Every row gives one point. Examples show where two turns around zero, p and q, send a point. Where does a point land after both, in the order given? Backwards means that the second turn is done in reverse. Each puzzle has new turns, and all numbers are rounded.
In the rows, 128 means zero.

Turn p:
[ 86 136] -> [148  90]
[104  72] -> [187 145]
[175 139] -> [ 90 158]
[146 165] -> [ 88 119]
Turn q:
[157  68] -> [170 180]
[103 146] -> [122  98]
[124 169] -> [ 92 107]
Where do these land?
p, then q: [148 190] -> [175  83]
q, then p backwards: [118 155] -> [125 157]
q, then p: [108  88] -> [101 164]
p, then q: [138  79] -> [ 80 141]

Turn p:
[138 123 193  96] -> [ 96 151  71 152]
[ 94  49 102 142] -> [159 194 180 143]
[ 90 169 152 117] -> [127  91 110 174]
[159 144 102 118] -> [106 110 139  95]
[158 155  90 166] -> [151  94 142  76]
Turn q:
[150 123 142 152] -> [137 104 129 103]
[151 116  86 130] -> [156 113 157 152]
[169 146  65 117] -> [146 122 198 157]
[ 74  97 171 138] -> [117 132  53 125]
[ 94 128 211  80] -> [106 196  71  83]
[131 158  94 151] -> [106 101 160 147]
Where do these land?
p, then q: [149 143 131 124] -> [136 141 123 148]
q, then p: [ 94 138 117  92] -> [159  87 127 132]
p, then q: [103 119  85 106] -> [113 127  91  90]
p, then q: [194 116 101 131] -> [120 199 129 140]
p, then q: [ 69 101 182 126] -> [103  55 161 122]
q, then p: [136 183 202 152] -> [ 76 130 162 200]
p, then q backwards: [150  94  78 166] -> [195 135 148 102]

Turn p:
[150 193 127 118 121 161 118 156] -> [ 90 111 138  65 130 100 125 112]
[159 150 175 120  84 111 120 125] -> [150 126 132  84 162 108 143 171]
[ 94 134 125  88 146 130 143 179] -> [124  77 156 123 100 148  93 120]
[104 157 161 165 125 154  96 130] -> [145 134 128 114 111  60 123 114]
[117  96 116 147 140  99 225 125] -> [115 131 195 194 127 168 162 144]
[138  78 114 137 174  86 112  33] -> [146 162  51 190 111 160 184 144]
[104 135 117 108 100 173 129 137] -> [130 100 138 121 156 117 109  85]
[128 173 118 140  82 121  83 155] -> [150 152 137  56 130 113 111 108]
[157  37 101 128 179 117 127 111] -> [104 156  80 204 125 175 105 154]
Turn q:
[106 105 110 175  98 135  73 119] -> [ 98 131 152 158 184 124 171 116]
[111  99 154 148 179 102 150 126] -> [121 120 134 128  93 180 150 166]
[190 122 113  72 157  82 202 125] -> [200 121  75  66  80 122 120 165]
[134 136 149 155 109 135 140  84] -> [151 142 123 149 130 157 142  89]
[123 162 108  81  84 213 104 155] -> [ 98 128 136 111 172  81  49  77]
[ 79 106 142 139  84 137 105 169] -> [ 50 121 115 145 143 115 140 113]
[154 104 148 163 148 138 102 120] -> [140 115 132 161 160 163 133 150]
[141 144 167 137 136  97 102 142] -> [133 110 122 180 108 119 129 148]
[ 92 156  92 155 111 147 126 166] -> [ 82 181 145 128 140 101 120 127]
[149 145  97  56 174  94 175  74] -> [206 111 145  56  71 119 127 130]
Where do these land?
q, then p: [172 117 184  98 119  74 177 120] -> [104 179 134 122 194 179 111  96]
p, then q: [148 181 131  74 142  76 143 147] -> [ 84  95  85  77 137 129  88 107]
p, then q backwards: [184 177 137  88 103  77 177 135] -> [ 97  46  84 138 183 119 127 119]
q, then p: [125  98 122 177 162 163  95 161] -> [111 106 142 143  75  81  87 122]
p, then q: [102 108 149 119  81 108 150 154] -> [145  96 109 163 140 152  97 156]
p, then q: [ 96 173 164 135 117 128 117  98] -> [165 119  79 105 107 124 152 136]
q, then p backwards: [148 124 117 109 121 177 107 130] -> [130 114 129 109  89 162 121 151]
p, then q: [114  80  74 139 171 155  56 111] -> [155 173 189 130 182  86 165  95]
p, then q: [108 133  94 182 111 145 106 104] -> [183 151 148 144 101 118 141  99]
q, then p backwards: [ 83  90 108 159 152 177 150 120] -> [175 143  72 117 104 108 158 154]
